Each wall is flat, endless, passes through zero and stands at right angles to its row. A trip goes straight from one point to another. Which walls does it cross, in order?

Walls:
(1): [-42,6,-39]
(2): [27,-21,-34]
(3): [-1,-11,26]
Trips:
[29,-31,-3] to [1,-60,27] -> none
[-35,26,-28] to [-18,-1,-31] -> 2
[-39,-6,-20] to [-22,24,-10] -> none
[-20,0,-2] to [-6,-26,36] -> 3, 1
[25,14,25] to [-10,-10,-14] -> 2, 3, 1

Walls:
(1): [-15,-12,-6,3,-13,-13,-18,-23,-18,7,-19,2]
(2): [-1,-25,-13,-1,18,-10,-18,16,28,-22,-14,-28]
(3): [0,-8,-38,6,38,6,3,-10,-21,-21,-27,-7]
(4): [-8,-4,4,-10,4,-16,5,-1,24,22,44,-22]
(5): [-11,7,-27,4,-44,-24,3,-6,4,-9,9,-22]
(6): [7,3,-19,-6,-53,20,10,-7,13,-31,-41,33]
(7): [18,7,9,-6,-57,-31,33,6,58,-12,34,-26]
Trips:
[30,-3,24,-8,15,27,12,-17,1,6,-3,5] to [28,3,-8,-8,23,18,28,17,45,44,-24,-24] -> 4, 7, 2, 3
[-41,13,-6,1,-1,11,15,8,-7,44,48,-26] to [-8,-23,15,14,3,-52,2,-25,0,28,-6,-19] -> 1, 2
[-11,2,-4,25,-28,11,3,45,44,17,-11,-4] to [-12,35,-29,1,-4,-31,24,-25,-37,-53,-10,22] -> 4, 3, 2, 1, 7
[-33,-13,10,-28,-27,-38,16,-22,-27,3,14,24] to [17,-5,13,16,4,26,21,45,-17,25,-45,-7] -> 4, 7, 5, 3, 1
